Every row gives one point. The points of each table are mixes of a few directions, plus a little noise. How many directions does each table use, and how many do they share? Where both have some left over, give the other angles between the two spaces (their principal angles), to ten degrees, smallest first.

First (6 x 3):
[[ -1  11   2]
 [ 23 -23  30]
 [-19  14 -27]
 [ 16 -48  18]
 [ -1  15   0]
 [-18  33 -24]]
Second (7 x 3):
[[  1   4  -2]
 [-23 -20 -17]
 [  9  31 -16]
 [  0  16 -16]
 [-17 -60  29]
 [ 23  32   6]
 [  8  -4  17]]
Directions: first 2, second 2, shared 1; angles 30

First (8 x 4):
[[ -9   3  27 -10]
 [ -3   2 -17  17]
 [ 22  -8 -19  -9]
 [ 15  -9  54 -60]
 [ 17  -7  -1 -18]
 [ -2   1   6  -2]
 [-17   9 -45  54]
 [-23  10  -1  29]]
Second (6 x 4):
[[-36  14  29  21]
 [ -7   3  10   2]
 [-19  11 -43  55]
 [ 21  -9 -10 -17]
 [ 15  -8  17 -31]
 [ 26 -11  -3 -29]]
Directions: first 2, second 2, shared 2

First (6 x 6):
[[  0  37  25 -38   8 -39]
 [  0 -18 -12  19  -3  19]
 [  0 -29 -19  30  -5  31]
 [  0  25  16 -26   5 -26]
 [ -1 -33 -21  33  -6  34]
 [  0  18  12 -19   4 -19]]
Second (9 x 6):
[[  1  11   1   6   8  24]
 [  4  22   0  14  19  56]
 [-12  28   5   4   8  37]
 [-14   9   5  -8  -8  -8]
 [ 20 -35  -8  -1  -6 -38]
 [-22  18   7  -8  -7  -2]
 [ 22 -47  -9  -6 -13 -60]
 [-15 -11   4 -17 -21 -51]
 [ 15   5  -4  15  18  40]]
Directions: first 1, second 2, shared 0; angles 50

First (9 x 9):
[[ -1  -7   0  -4   1  -7  -4   6   9]
 [  3  15  -2  11  -4  19   8 -15 -23]
 [  1   7  -1   4  -1   8   3  -6 -10]
 [ -6 -23   2 -14   5 -30 -11  24  36]
 [ -8 -39   3 -25  10 -50 -18  39  60]
 [  5  23  -2  16  -5  30  10 -23 -36]
 [  0  -1   0  -1   0  -1   0   1   1]
 [ -1  -7   0  -4   1  -8  -3   6   9]
 [  6  31  -2  20  -8  40  14 -30 -48]]
Second (9 x 9):
[[ 35  -8   2 -11  10 -16 -13  -6  19]
 [ 45 -26  16   1  -3 -45 -32 -14   7]
 [-29   8   1  17 -17   6   8  -3 -18]
 [ -9 -28   6 -12  18   0  -5  31 -16]
 [-15  28 -15  -2   1  28  20  -5  11]
 [ 12  20 -10  -5   3  10   7 -12  21]
 [-41  25  -9  13 -13  27  23  -2 -13]
 [ 18 -34  17   0   3 -33 -24   7 -11]
 [-17  13  -8  -1   3  20  14   5   0]]
Directions: first 1, second 3, shared 0; angles 50

First (8 x 11):
[[-17  -1 -17  -2  21 -47 -45  17  -9 -20 -60]
 [  9   1   8   1 -11  24  23  -9   4  10  31]
 [  0   0   0   0   0   0   0   0   0   0   1]
 [  9   0   8   1 -11  25  23  -9   5  10  31]
 [  8   0   7   1 -10  22  21  -8   4   9  28]
 [ -1   0  -1   0   2  -4  -3   0  -1  -1  -4]
 [  2   0   1   0  -1   3   4  -1   1   2   4]
 [ -8  -1  -8  -1  10 -24 -22   9  -5 -10 -30]]
Second (9 x 11):
[[  4 -12  -5  -7   9 -13 -26  13   7   0 -21]
 [  4  -7   0  -4   2   0  -9   6   6   3  -4]
 [ 10 -24  -6 -13  13 -15 -42  20  17   2 -26]
 [-21  38   6  20 -15   9  54 -29 -29  -9  25]
 [  2  -7  -3  -4   5  -9 -16   8   5  -1 -13]
 [ 14  -9   7  -4  -8  23  11  -2  11  13  27]
 [ 10  -3   7  -1  -8  21  15  -4   7  10  25]
 [-12  18   2  11  -6   1  23 -13 -14  -6   8]
 [-10   6  -5   2   7 -19 -10   3  -9 -10 -21]]
Directions: first 1, second 2, shared 1

First (8 x 12):
[[ -1  44   0  14   1  46  -2 -16  22 -11 -10 -15]
 [ 40  -6 -23  38   7 -25  -2   6  11   9  15   1]
 [ 14  26 -43  39   5  21  14 -22  22  -7   3 -32]
 [ -6  36  -6  10   0  39   3 -17  16 -11 -10 -19]
 [-23 -20  33 -40  -5  -9  -7  13 -21   1  -6  19]
 [  8 -34  28 -20  -1 -37 -14  26 -18  12   8  32]
 [ 12 -39  -8  -2   2 -45   0  14 -15  12  13  12]
 [-43  -8  16 -42  -7  12   5  -6 -18  -7 -12   0]]
Second (9 x 12):
[[ 11 -54 -29   0  10 -36  23  -9  23 -31 -14   5]
 [  0  -2 -14  13   8  -2   5  -9  11 -14   2   4]
 [-18  -5   3 -22  -6 -21   4  25 -34  46  15 -11]
 [ -6 -21  -4  -7 -17   1  -7 -31 -33 -23   8  -1]
 [ 40  -1 -35  31   5 -17  15   8  21  21   5 -27]
 [-17  34   0  26  16  36 -13 -24  26 -40   1  23]
 [ 27  11  60 -37 -23  19 -17  26  -3  22 -25  -6]
 [ -7  44   2  16   4  19  -8  15  -6  32  16  -8]
 [-30  -7  18 -21   5   1  -4   2  -5 -13  -4  23]]
Directions: first 3, second 5, shared 2; angles 60

First (8 x 14):
[[  2  -9  -3 -14  -1  11   0  -2   2 -13  -9  -6  -2  -4]
 [-12   0  10  -7   6  -2  16   3 -16  -6 -21 -13   0  -2]
 [ 17  16 -13  49  12 -25 -46   1   4  50  38  28 -47  20]
 [-11   2  19  28  16 -24  18   2 -12  16 -11   6  12   1]
 [ 18 -15 -20 -27 -24  31 -12  -8  34 -27  19   5  23  -9]
 [ -2  16  -8 -16  -7   5 -14   4 -12   3   5 -12 -34   8]
 [-17  14  13 -10 -15  -2  33   4  -8  -8   0  -8  42  -3]
 [  3 -26   2  -2  12   6   5  -5   6 -15 -22   0   6 -10]]
Second (10 x 14):
[[ 18 -26   3 -30 -44 -60 -24  -4  -2  55 -16  19   4 -18]
 [  2   3   8   2   8  11   5  -4   3  -1  13  -9  -4   6]
 [ -3   9   7   8  17  22   8  -5   3 -12  15 -12  -4   9]
 [ 17 -22 -17 -35 -53 -58 -26  10 -14  38 -53  39  15 -19]
 [  6  13   4  -6   5  20   4   1  -7 -14 -10   4   3  11]
 [  9  13   9  -8   4  19   3   0  -6  -9  -8   3   2  14]
 [ -9   4   8  18  21  17  10  -7  10  -8  31 -20 -10   4]
 [-19  -4 -20  22  11   2   7   7   5 -20   1  -4  -1 -11]
 [-10   0   5  17  19  10   8  -7  11  -5  31 -20  -9   1]
 [-10   8 -11  11  12  17   6   6  -2 -26  -5  -1   2   2]]
Directions: first 4, second 3, shared 0; angles 60, 70, 90

First (8 x 18):
[[  3  -5  13   1   2   5   0   2   2   7   3   0   4  -4   1   1   7  -3]
 [ -8   0 -11  -5   6  -3  -2  -1  -6  -1  -2  -4   0   5   1   6   0  -5]
 [-17   7 -35  -9   6 -12  -3  -3 -12 -11  -7  -5  -5  15   0   7 -11  -3]
 [  3  -8  17   0   4   7   0   2   2  10   4  -1   5  -5   2   2  11  -5]
 [  1   8 -13   2  -7  -6   1  -2   1 -10  -3   3  -6   3  -3  -5 -12   9]
 [  3  21 -34   5 -17 -16   2  -5   2 -25  -7   8 -16   8  -8 -13 -31  21]
 [ -4  -4   3  -3   6   2  -1   1  -3   5   1  -3   4   1   2   5   7  -6]
 [ 19 -19  60   9   1  23   3   7  13  26  12   3  13 -22   5  -2  29  -6]]
Second (11 x 18):
[[-39  -3  37  -9  -1  42 -52 -15  32 -23   3  16  44   0 -37 -22  31 -13]
 [ 13   1 -12   3   0 -14  16   5 -10   8  -1  -5 -14   0  12   7 -10   4]
 [  1   0  -1   0  -1  -1   1   0  -1   0   0   0  -1   0   1   1  -1   1]
 [ 11   1 -10   2   1 -11  15   4  -9   7  -1  -5 -12   0  10   6  -9   4]
 [ 13   0 -13   3   0 -14  18   5 -10   8  -1  -6 -15   0  12   8 -11   5]
 [-18  -2  18  -4   0  20 -25  -7  15 -11   2   8  21   1 -17 -11  14  -7]
 [  2   0  -2   0   0  -2   3   0  -2   2   0  -1  -2   0   2   1  -2   1]
 [  5   0  -5   1   0  -6   7   2  -4   3   0  -3  -6   0   5   3  -4   2]
 [ 12   1 -11   2   0 -13  15   4 -10   7  -1  -5 -13   0  11   7  -9   4]
 [ -6  -1   6  -2   0   6  -8  -2   5  -4   1   3   7   1  -6  -3   5  -2]
 [  7   0  -7   2   0  -8  10   3  -6   5   0  -3  -8   0   7   4  -5   3]]
Directions: first 2, second 1, shared 0; angles 70

First (10 x 20):
[[ 12  10   6   8  -6 -19  -2   9  -2  -5   0  -1  -9  -1  -3  19   8  -2
   -7  11]
 [ 10  10  -6   2  -2  -4   1   2 -13   0 -16  -7 -28   3   2   9   7   6
   -1   1]
 [ 12  34 -25 -30  -1  -8  -7  -1  -6   4 -10  -7 -10  -6   7  -7  11   2
    0 -16]
 [ -5  -3  -3   0  -5  10   4   4   4  -8  -1  -9  -4   7 -17   7 -11  -9
   14  18]
 [  1 -20  12  15  14   9  -9  -9   1   7  -4   0  12   3  15   3  -4  10
  -20 -16]
 [ -6  13  -6   2 -18  -3   5   8  11  -9   2  -5   5   2  -9   2   2 -10
   10  25]
 [-11   1   8  18 -17 -10  11   3   7  -2   9  12   9  -3   9 -13  14   0
    1  15]
 [ -7 -24   6   1  15  22  -6  -8   6   1   1  -5  15   6  -6   2 -20  -1
    0  -7]
 [  6  -2   1 -18  14  -5  -7  -3  -2   4  12   9  10  -8  -1  -4  -4  -1
   -3 -21]
 [-10 -18   7   4   5   8   9  -7  -3   6   6  12   0  -3   4 -19  -2   4
    6 -10]]
Second (9 x 20):
[[ -6   5  -6  -7   2  11   6  -6  -3   6  -8  -4 -13   2   6 -17   1   7
   10  -7]
 [ -4 -20   3   4   3   5 -11  -4  10  -4  11   4  39  -1  -4   8 -11  -8
  -14  -3]
 [ -6 -10  -8  -2  -6   6  -3   0   5  -6   6   2  22   1 -11   3  -7 -12
    0   6]
 [  5  11   0   0  -5  -9   5   5  -6  -1  -3  -1 -19   0  -1   3   7   1
    6   7]
 [  5  -7   9   7   2  -8  -8   2   4  -3   7   4  16  -2  -1  13  -2  -3
  -12   1]
 [  6  30   1  -5   4  -5  16   1 -15  11 -19  -7 -60   1  15 -17  17  20
   17  -6]
 [  4  15  -4  -3  -7  -8   8   6  -8  -1  -6  -3 -26   0  -3   0   8   2
   10   8]
 [  0  -5   0   1  -2  -1  -3   1   2  -3   3   1  10   0  -4   5  -3  -5
   -3   2]
 [ -3 -18   5   4   7   7 -10  -6   9   0   8   3  32   0   2   3  -9  -3
  -14  -8]]
Directions: first 6, second 3, shared 2; angles 30

First (10 x 24):
[[ 13   1   1 -13  16  -5  10 -14  17   5  -4 -23   7   0  -8  -8  17  -6
   -5  12 -23   7 -13 -11]
 [ 28   3  -6 -10   1  -5   5  -3  17   2  -6  -8   0 -13   6  -5   1   3
   -7  20  -4   2 -13 -11]
 [  4  -4   0 -17 -13  -3  -3  -9  10   3  -7  -3  -2 -13  10 -23  11   0
   -2  10 -10   0 -21  -4]
 [-41  -1   4  36 -17  13 -17  28 -44  -9  14  41 -10  17   1  28 -31   6
   13 -38  42 -13  41  26]
 [-34  -2  10  12  19   6   3  -4 -17   0   9  -6   7  26 -21  12   7 -10
    7 -25  -9   2  19   9]
 [ -7  -1  -2   8 -17   3 -10  12 -12  -3   2  20  -7  -4  10   2 -14   6
    3  -6  20  -7   7   8]
 [  8  -4  -3 -16 -20  -3  -6  -4   9   2  -7   4  -5 -18  17 -22   5   4
   -2  13  -1  -2 -21  -3]
 [  6  -3   0 -15 -10  -3  -2  -8  10   3  -6  -3  -1 -12   9 -19   9   0
   -2  10  -8   1 -19  -5]
 [-11   1   5   4  20   1   7  -6  -2   1   4 -13   7  15 -16   8   8  -7
    2  -8 -13   5   8   0]
 [ 35  11  -9  11  22  -4  11   8  11  -1   1  -9   3   2  -9  27 -13   4
   -8  13   7   4  13 -10]]
Second (10 x 24):
[[ 13   4  -3  -2  -2   0  -3 -13   4   5  -5 -17   4   4  -3   0   8  16
   -1   2 -16   1 -10   4]
 [  4   6   0   5  16   1   3 -17   0   5   0 -27   9  20 -18  13  12  12
    0  -7 -25   5   0   5]
 [  2   1  -1   3   6   1   4   7   0  -2   3   5  -1  -1  -1   7  -6  -6
   -2   2   8   0   9  -3]
 [ 60  13 -18   0 -11  -6  -4  -1  18   2 -11  -8  -3 -16  13  10 -11  32
  -11  27   3  -1 -15  -5]
 [ 24   4  -8  11   9  -3  10  34   7 -10   5  27  -8 -17  10  21 -32 -14
   -6  17  42  -2  23 -16]
 [-21  -7   6 -10 -16   1  -8  -9  -5   2  -2   3  -2  -3   7 -22  11  -2
    5  -7  -9  -2 -13   6]
 [-24 -12   5  -9 -22   1  -5  18  -5  -7   1  35 -11 -22  22 -23  -9 -21
    4   0  27  -7  -1  -4]
 [ 12   9  -1  12  26   0   9  -7   1   2   3 -23   9  20 -21  25   3   6
   -2  -4 -14   5  11   1]
 [-11  -1   4  -6  -4   1  -5 -19  -3   5  -3 -16   4   9  -5 -10  18   9
    3  -9 -24   2 -13   8]
 [-59 -15  17  -5  -2   6  -1   6 -16  -4   8  20  -3   4  -1 -21   8 -32
   10 -22   6  -2   9   3]]
Directions: first 3, second 3, shared 2; angles 50

First (10 x 32):
[[-16 -14  15 -15 -14   9  -7 -18   3   3   6  -5  -5 -16  16  30   5  16
    7  -4   6  26  -4   2  -5   4   7  22  10   6   1  10]
 [ -8  21  -6   0   5 -18   5  15  13   7 -11  -7  11 -13 -30 -34  -9  -1
   10 -14 -11 -12 -22   4  -1   0 -19 -14   0  -9  16 -11]
 [-22  13   4 -18 -10 -15  -1   2  13  12 -10 -11  13 -34 -32 -24  -8  17
   20 -24  -6   5 -32  11  -4   5 -15   0  10  -6  23  -9]
 [-10  10 -10  29  -9 -18  12   4  -9  -5 -16 -14  17   1 -16 -39 -27 -15
   19   4 -29 -32 -39  14 -21  -8 -11 -10  -1 -27  18 -28]
 [ 14 -28  22 -22 -26  29 -22 -24 -23  -1  27  29   3   5  21  44  16  37
   -2  10  31  20  22  13  15  14  37  20   8  18 -13  -2]
 [ 18  16  -4  15  32 -11   9  15  16  -8   0   5 -10  31   7   5  10 -22
  -13   9  -2 -10  18 -15   7  -6 -16 -24 -13   7  -2  13]
 [ -7 -32   8   5 -14  23  -5 -26 -17  -7   8  -7 -15   5  44  44   3  -2
   -6  16   2  21  13  -4 -11  -1  23  33   5   1 -18  12]
 [-11 -15 -35  -1   2  17   3   5 -12   6 -18 -21 -14 -24  -4 -31  -9 -23
  -26  -6  -3   8  18 -15   3  -7  10  16   1 -11 -30   7]
 [ -2  23   3   4   1 -22   5  11   9   2  -5   1  17  -1 -26 -26  -9   5
   18  -8 -11 -20 -28  12  -4   1 -18 -20   0  -7  24 -17]
 [ 40   8   3   6  36   5  -1  14   9 -12  18  28 -17  47  22  32  28 -11
  -27  18  23  -4  52 -19  23   0   1 -23 -17  26 -18  23]]
Second (11 x 32):
[[-55 -17  29  17  -5 -14  27  -7 -33 -13 -33 -14  -6 -35  35  43  26  -8
   -8 -10   6   0 -60  13  17 -31 -43  -2  19  38 -13 -12]
 [ 29   1 -37  -9   5   3 -13  -8  -2   9  22  -6   1  29 -11 -36  -4 -21
  -11  13 -31 -24  22  18 -13  -6  -2  -1 -28 -17  15  -5]
 [ 12   6  17  14 -13  25   6   2  -8 -21 -15  27  16 -14   7   0 -37 -11
   50   5 -12 -18 -35 -19 -16   6  27 -12  11 -18   1 -19]
 [ -4 -10   9   4  -8  -4  -1  -2 -10  -5  -8 -12  -9   1  18   5   0   7
    1   0  -1   6 -18  11   3  -7  -3   8  -5   0  -1  -3]
 [ 13 -12  -3  18   1  -7   2 -18 -12 -11  10 -15 -16  22  33   6 -19   2
   -2  26   4  20  24   8   4   3   4 -20 -16  -6 -18  -5]
 [ -6   3  19  -6  22  -7 -12  26  40  27   7   3  15   6 -19   7  35  37
   -5 -32  26  -5 -12  -1   8  12  -9  21   3   8  15  20]
 [-11   4  -9 -19 -15  -4  -1  -1  -6  -1  -7  -8 -14 -13 -14  -4   4  -1
  -19  -2   2  22  18  -3   4  -1   4  15  10   4  -1   9]
 [  1   4  -7   0 -26   2  10 -20 -22 -26  -7  -1 -23 -13  10   5 -38 -12
   -1  30   6  44  44 -19   2  10  28 -17  13  -6 -28  -2]
 [ 13  -8  16   9  20   3 -14  19  21  18   6   2  22  22   5  -6  21  19
   20 -23  -7 -42 -54  19  -7  -5 -14  15 -19  -7  27  -3]
 [  3  18  -2   1  21   4   4   7  27  10  15  26  20  -4 -27   4   2   0
    4  -4  19  -6  31 -26   0  19   4 -19  14   6  -5   8]
 [  4  12 -33 -29  -4  -2  -8   1   6  11  10  -2  -5   0 -37 -26   9 -13
  -28  -1  -9   3  41  -1  -3   1   2  13  -1  -3   9  12]]
Directions: first 5, second 6, shared 0; angles 30, 40, 50, 50, 70

First (8 x 32):
[[ 23  18   9  -9  -6  -3 -12  -8   5  26   9   5   4  10   5 -13   3   4
   11 -18 -18   6  10 -12 -12 -17   4  11   1  -1  -9  11]
 [  5   6   2  -2  -1   2  -4  -1  -1   4   1   4   1   3   1  -2   3   0
    4  -3  -6   1   5  -2  -1  -3  -1   2   1   0  -4   2]
 [-19   0 -13   9   9  31  -4  14 -22 -39 -14  27   2  -2  -5  23  20 -14
    5  29  -2 -11  20  15  24  17 -26 -13  10   2  -9 -19]
 [  9  -2   7  -4  -5 -18   4  -7  12  20   7 -17  -2   0   3 -12 -12   8
   -4 -15   3   6 -13  -8 -13  -8  15   6  -6  -1   6  10]
 [  8  13   1  -2   0  13 -11   1  -6   1   0  17   4   6   1   2  12  -4
   11   1 -14  -1  17  -1   3  -4 -10   2   5   0 -11  -1]
 [  3 -15   8  -4  -6 -34  15  -9  21  24   9 -36  -5  -6   2 -16 -26  13
  -15 -19  17   8 -31  -9 -18  -6  27   6 -12  -2  18  13]
 [  7   0   5  -3  -3 -10   1  -5   7  13   5  -9  -1   1   2  -8  -7   5
   -1 -10   0   4  -6  -5  -8  -6   9   5  -3  -1   3   7]
 [-36 -21 -17  15  12  20  12  16 -17 -50 -18   9  -3 -12  -9  26   7 -12
  -11  36  19 -13  -1  21  26  28 -19 -20   5   1   5 -23]]
Second (9 x 32):
[[ -5   8  29  13  -3   3  22   9  -9  25   3  -7   7   1 -16 -13  -5  27
   -4  -3 -15  -7  -6   6  13 -11   0  -2  10  -5   0  24]
 [  7  -7  -8  16   2   8  -6  -8   1   2  -3  14   4   5  -9   4  -2  12
   14   2   4  -5  -1  10  -7  -4   5   1   0   6  29   8]
 [  8   5   2   1  -8   1 -10  -5  -5 -14   8  -3  -1   3   1   0  -6  -7
   -5  12   7   3  -3 -16  15  -7  -8  -7 -13   5   1 -16]
 [  1  -6 -32 -14 -15   7 -24 -16  13 -42  -2  -8  -1   4  23  13  -7 -42
    0   6  26  10   4 -25  -8 -18  -4  -6 -16  13 -21 -60]
 [-12  -2   5   1   2  10  16   7   3  29  -2   0   2   5  -4   2  -1  20
   -3  -5  -7  -1  -1  17 -13  -6   8   1  18  -5  -5  12]
 [  0   0   3   0  12   1   3   8  -2  22   5  10  -8   3  -5   3   5  18
   -4   4  -6   0   0  15  -4  16   3   2   7  -7  13  21]
 [  1  -3  -7   1 -13 -10  -1 -13   4 -41 -17 -14  16 -15   7  -9  -1 -35
   16 -19   4  -5   4 -17   1 -14  -2   3 -10   9 -19 -20]
 [  5  -2 -19 -14   6  -5 -19  -2   4 -16   6   8 -12   1  13  11   6 -19
   -5  11  12   9   4  -7  -4  17  -4   0 -10   2   1 -17]
 [ -5   8  27  -4  17 -15  22  20  -8  34   4   1  -7  -7 -11 -11  11  26
   -9  -5 -25  -5  -1  18   8  28   2   7  14 -18   0  47]]
Directions: first 2, second 5, shared 0; angles 70, 90

First (10 x 32):
[[ -6 -21   9  -3   3  -3  18  -7   9 -14  -1 -17  -7   3   0 -19  -4 -11
   10 -27 -11  25  -3  15  10  -2  12  15  18 -12   0   3]
 [ 10  26   9  -5  30  30 -14  -3 -42  -4  17  14  -5  18   3   4  -5   0
  -36  21 -11 -37   9  -1  26  13 -41  -4 -19 -14  18  10]
 [-23 -36  -1  -1 -24 -20  36   0  25  -6 -13   8   1 -19  10  -2  -7  -6
   25 -24  13  26   5  -7  -6 -16  28  10  13  19  -6   0]
 [-17  -1  -7  -4 -15   3  -1   9  -6  14  -5  29   4 -14   8  25  -6  -1
    1  12  24  -9  13 -29  -7  -2  -7  -7 -23  21   9  -2]
 [ 40  20  -8  28  14 -36  22 -10  20  -9   5  -3  23  12 -14   2  25  37
  -14  12 -26 -48 -28  28 -19  -1  18 -11  26  -1 -25 -11]
 [-15  -8  -8  -4 -24 -11 -11   9  17  23 -12  -2  -4 -10 -12  29   1  -8
   21 -11  18  16 -11 -19 -24   3  23  -2  -6   1   2 -18]
 [ -8  -1   2  -7   0  16  -5   2 -14  -3   1  14  -2  -7  16 -10 -10  -7
   -3  10   9   6  22 -10  14  -4 -21   0 -15  13   6  13]
 [ 20  13  -6  12   3 -22  -2  -1  17   8   2 -17   7  12 -22  17  18  14
    0  -4 -14 -17 -31  14 -21   9  22  -5  15 -16 -10 -22]
 [ -6 -12  10 -12   3  17 -11  -2  -2  -7   2 -25 -14   3   2 -29  -8 -20
   10 -16  -5  40   7  10  14  -1  -4  13   7 -15   3   9]
 [  6  20  -1  -5   9  25 -31   3 -21   1   7   0  -4   2   8 -16  -4  -4
  -12  24   4   1  17  -2  14   2 -32  -6 -16   3   4  15]]
Second (10 x 32):
[[ 17   2 -11   4  -4 -19   7 -10  22   6  -9   1   5   6  18  14   2  -1
   13  -2   4  -9  -1  -1 -15 -10  14 -12   2  16 -16   2]
 [-27  -7  15 -11   6  32  -5   9 -35  -8  10   9 -10  -8  -7 -14 -12  -7
  -17   3   2  10  14  -8  26  10 -26  14 -13 -12  25   6]
 [-35  -4  23  -4   8  37 -16  22 -45 -15  21  -9  -9 -15 -47 -32  -1   7
  -28   4 -12  20  -5   8  28  22 -23  28   2 -40  32  -9]
 [-17   1  13   3   4  16 -12  15 -20  -9  13 -14  -2  -9 -41 -23   7  12
  -17   2 -13  13 -13  14  11  16  -6  17  10 -30  15 -14]
 [ -1  -1   1  -1   0   1  -1   1  -1   0   1   0  -1  -1  -1  -1   0   0
   -1   0   0   0   0   0   1   1  -2   1  -1  -2   1   0]
 [-22  -4  13  -7   5  26  -7  11 -29  -8  10   2  -8  -8 -16 -16  -5  -2
  -16   2  -2  10   6  -2  21  11 -20  14  -6 -16  21   1]
 [  4  -1  -4  -3  -1  -2   4  -6   5   2  -5   8   0   3  19   8  -5  -7
    5  -1   6  -4   9  -8  -1  -6  -1  -6  -7  13  -3   7]
 [ 10   2  -6   3  -2 -11   3  -5  12   4  -4   0   2   3   7   7   2   1
    6  -1   1  -5  -2   1  -9  -4   8  -5   2   7  -9   1]
 [ 46   9 -27  14 -10 -53  14 -21  60  16 -21  -6  15  16  30  31  13   4
   32  -5   4 -20 -12   4 -43 -22  40 -28  13  32 -43  -3]
 [ 26   2 -17   3  -7 -28  13 -18  33  11 -16   8   7  11  38  26  -1  -7
   22  -3  11 -15   5  -8 -21 -18  17 -21  -3  31 -24   9]]
Directions: first 5, second 2, shared 1; angles 50

First (10 x 32):
[[ 34 -11  19 -28  -1  60  -9  -1 -21 -27 -50 -43  42  16 -54  28   4  35
  -14 -11  -8  -9 -20  -8  -4 -11 -39  16 -15   3 -21   6]
 [ -5   5  -2   2  -5  -7  -2   5  -3   2   7   6  -2   0   8  -6  -2  -5
    0   4   3   6   7  -2  -4   4   3  -2   2   2   2  -8]
 [ -7 -11  -5  12  17 -13  12 -16  24  11   5   5 -18 -10   5   3   4  -7
   10  -8  -8 -16 -13  12  16  -8  14  -2   4 -11   8  24]
 [  3  -4   3  -3   1  11  -4   2   3   2  -4  -6   7   4 -13   8   0  -8
   -4  -5  -3   8   1   0  -4  -2   2   3  -1   1  -5  -3]
 [ -2  11  -4   1  -8 -15   3   2 -17 -11   2   8  -4  -3  21 -16  -2  22
    3  13   7 -12   0  -5   3   6 -12  -6   0   3   7  -1]
 [-10   6  -5   6  -4 -15  -2   6   3   8  17  13  -8  -2  15  -9  -2 -15
    1   5   5  11  12   0  -5   6  12  -5   4   2   4 -11]
 [ -9  -9  -5  12  13 -12   7 -10  25  16  11   8 -17  -7   5   3   3 -19
    7  -7  -6  -3  -4  10   9  -5  20  -2   5  -8   6  13]
 [  0  -2   1   0   2   3  -1   0   5   4   0  -2   1   1  -5   4   0  -7
   -1  -3  -2   4   1   1  -1  -1   4   1   0   0  -2  -1]
 [ -7  16  -6   2 -13 -21   1   7 -19  -8  10  14  -6  -3  28 -21  -4  16
    3  16  11  -4   8  -6  -2  10  -8  -8   2   6   8 -10]
 [  1   0   3  -4  -3   9  -6   6   1   3   1  -3   7   4  -9   6  -1 -12
   -5  -3   0  14   7  -2  -8   1   4   3  -1   3  -5 -10]]
Second (8 x 32):
[[-12  11  -5 -16 -16  -2   2   6   0 -22  -9   2  -3  -1  -1  22  -3 -22
   20  16  -9  18  -9   3   3  -3   4 -20   6  -8   1 -12]
 [  8  -9   0   5  18   7   3  -6  -1  11   3  -8   1   0   1 -15   2  23
  -26 -18   2 -14  -2   3   2   0  -1  14  -9  -5   0  23]
 [  8  -8   5   2   9  22  -9  13 -15  18  10  -1  16   0  -1  -8   0  32
  -32 -19   3  -8   2   9  -7  -4 -14  14 -18 -11  -9  24]
 [-10  17  -5 -10  -9   5   5  -1  -3  -6  -6   4 -13 -12  15  16   5 -25
   14   6 -18  11 -13  -7  14   5  14 -25  -1 -11   1  -1]
 [  8   1   7  17  -8 -34  18 -24   8 -19  18   1  -4  20  -9 -27  -6 -16
   18  30  24  -7   6  -3 -18  -2   1  15  21  33   4 -39]
 [  2 -14  -3   1  12   1  -6   2   9   8 -10  -7   1   0  -7  -1   0  18
   -9 -16   2  -6   8   2   3   1  -3  11  -1  -1   3  15]
 [ -8  10   1  -1 -12   4 -11  10  -1   9  -5  12  -3 -10   8  16   4 -19
   22   5  -8  10   5 -10   5   6   3 -16   2   2  -2 -13]
 [  3  -8   0   1   5  -2  -2   0   3   0  -2  -3   4   4  -7  -3  -2  10
   -5  -4   5  -3   4   3  -3  -2  -4   8   1   2   1   3]]
Directions: first 3, second 5, shared 0; angles 40, 50, 70
